Rows are points. To make a cloud, some directions were put in groups of two or more. Within a group, all points are equally far from the middle, so they leave a hole (a ring in 2 directions, a hollow ball in 3). The other directions are filled evenly. Then the cloud was stretched, turned, moved and blurred a little. Count the holes, and give their numbers of directions, smallest first.
In the rows, zero is written as 128.

Cloud (14 x 2):
[[104 128]
 [118 195]
 [183 123]
 [202 120]
 [181 115]
 [160  98]
 [183 130]
 [ 80 128]
 [199 108]
 [187 145]
 [184  89]
 [152  96]
 [107 190]
 [188 147]]
Holes: 0

Cloud (22 x 3):
[[155 120  97]
 [139 203 203]
 [176 122 100]
 [156 192 173]
 [122 205 175]
 [ 83 169  70]
 [ 92 189 198]
 [111 207 186]
 [154 194 146]
 [122 106 108]
 [ 96 127 127]
 [152  93 153]
 [121 225 151]
 [163 162 106]
 [ 99 179 131]
 [154 130  68]
 [108 183 110]
 [117 147 182]
 [ 81 190  97]
 [ 83 191 151]
 [140 149 102]
 [105 160 152]]
Holes: 0

Cloud (48 x 6):
[[131  72 146  84 146 173]
 [205 154 142 116 104  69]
 [126 113  91  50 179  92]
 [102 100 185  63 144 123]
 [112 179 148  61  78 174]
 [118  78  90 170 114 110]
 [155  84 138 140  71 134]
 [ 72 134 173 166 113 137]
 [115 129  41 126 213 175]
 [146 125 163  99 122  31]
 [106  66 110 166 142 102]
 [147 120 169 115  69 165]
 [142 118  82  70  65 107]
 [136 120 179 116  55 135]
 [129 226 128 135 112 116]
 [ 36 140  95  98  99 100]
 [ 98 121 189  59 146 121]
 [111  68 158  88 154 148]
 [103 202 130  57 172 155]
 [119 147 150 117 103 215]
 [ 58  98  58  73 153 185]
 [ 87  99 187 152 129 121]
 [102 178  95 169 108 191]
 [ 84 159 157 189 144 136]
 [204 135 121  95 183 136]
 [ 61 151 138 174 110 151]
 [ 99  53  99 113 176 149]
 [ 29 111  77  78 156 166]
 [105 215 138 141 131  87]
 [ 88 179 168  97  65 106]
 [138 210  62 130 129 151]
 [ 38  94  65 134 174 157]
 [157 146  51 161 128 124]
 [123 171 191  95  76  75]
 [167 172 150 132 169 194]
 [ 73 135 193 110  93  98]
 [181 139  92 151 127  75]
 [ 45 158  90  79 144  86]
 [114  66 106  53 145 144]
 [157 107 160  98  69 157]
 [128 164 171 133 209 127]
 [ 60  84  70 158 137 121]
 [ 93  50 115 102 159 127]
 [177 125 141 113 210 128]
 [163 126 147  91  81  43]
 [158 122 152 128 208  89]
 [188 154  69 107 117 102]
 [192 143  81 145 122  98]]
Holes: 3 (2, 2, 2)

Cloud, 85 rows:
[[ 58  89 167 126 200  88  51  88]
 [210 165 163  93 118  99 113 139]
 [ 44 136 158 195 134  64 118 101]
 [116 155 137  91 170 195  56  95]
 [ 90 125  83 171 118  71 177 132]
 [169 156  88 124 203 139 165  96]
 [116  93 115 156  65 161 131 160]
 [154 155 183 111 150  72  87 181]
 [135 142  76 114 160 155  84  46]
 [175 172 142 164 212  69  96 159]
 [222 123 136  82 198 132  81 131]
 [201 165  71  52 111 139 131 147]
 [133 148 181 151 200  73  94 180]
 [210 128 142  99 117  82 139 103]
 [129 101  97 148  41 156 124 120]
 [158  90 172  46 113 144 105 109]
 [110 151 158 163 177 156  67  60]
 [202 174  83 138 190 120 126 155]
 [ 22 110 119 182 135 119  98  90]
 [ 81 130 210 129 194  80 122 160]
 [ 84  89 112  96  57 159 137 156]
 [150 187 167  96 190 114 150 104]
 [ 77 115 183  62 118  56 121 112]
 [192 180 126  99 128  86 172 105]
 [ 85  66 173  85  96 139  69 131]
 [ 31 135 131 108 105 163 133 159]
 [168 178 140 100 144  75 125  80]
 [121 165 107  72 118 186  68 134]
 [127 104 110  86  79  88 194 174]
 [130 106 142 165 100  41 168 140]
 [171 204 135 117 106 115 157 184]
 [ 94 123 152  82  81  93  50 129]
 [121 165 155 189 147  94  96 190]
 [ 89 120 104 180 144 183 116  76]
 [ 70 203 181 155 133 145  91 129]
 [181 166 104  28 114 147 164 125]
 [ 76 171 103 202 148 121  73 122]
 [140 111 124  63 167  96 123 184]
 [174 166  69 169 107 122 191 108]
 [ 71  98 104  83  53 142 122 150]
 [115 104 197 167 117 116 145 187]
 [ 47 171 121  67  72 151  96 106]
 [147 154 171 148  89 149 187 159]
 [ 52 148 119 140 128  85 205 131]
 [153 197 140 208 199  93 109 130]
 [152 126 145  72 159  78 128 193]
 [144  68 166  49  99 115 109 112]
 [142 182  44 151 151 132 120 112]
 [122 175 104  72  67 196 105 113]
 [174 140  64 181 116 167 124 122]
 [131 140  93  81 158 144 106  37]
 [193 189 124 196 105 121 102 161]
 [106 147 143  67 231 109  77  99]
 [ 76  67 115 146 153 140  82  69]
 [118 200  65 125 117 156 185  89]
 [152 163 165 167  79 166 149 161]
 [114 193 117  57 137 126 178 150]
 [104 115 113 219  97 122 134  90]
 [ 95  85 172  21 151 103 121 146]
 [184  96 158 137 104 113  71 108]
 [ 35 122  78  81  82 113 137  86]
 [ 53 105 204 142 198  87  70 111]
 [179 203 104 163  69 108 160 142]
 [ 84 115 157 208 157  52 140 120]
 [ 35  86 188  91 124 123 111  76]
 [163 134 129 104  84 122  82  69]
 [142  95 176  58 110 108 142  94]
 [ 94 141 167 124 171 101 160 190]
 [104 105 151 107 185 164  88  51]
 [ 40 134 132  73  81 158  96 142]
 [ 64  99 135 136 117 175 144 164]
 [114  88 112 117 185 168 160 125]
 [117  97 170 194 197  58 126 149]
 [145 191 112 112 170 178 159 151]
 [ 45 176 125 112 157 169  72  85]
 [ 90 136 176 181 151 103 121 192]
 [156 169 178 135 147 114  37 148]
 [143  94 175 123 150  45  69 161]
 [163 174  63 136  91 163  89 139]
 [141 179 166  64 119  96 100 102]
 [ 30 119 141 179 110 160 161  94]
 [104 166 118  41  93 118  81  80]
 [ 64 155  63 161 132 106 130 111]
 [ 76 183 104 130 113 122  75  54]
 [144  93 117 120  88 183  78 120]]
Holes: 3 (2, 3, 3)
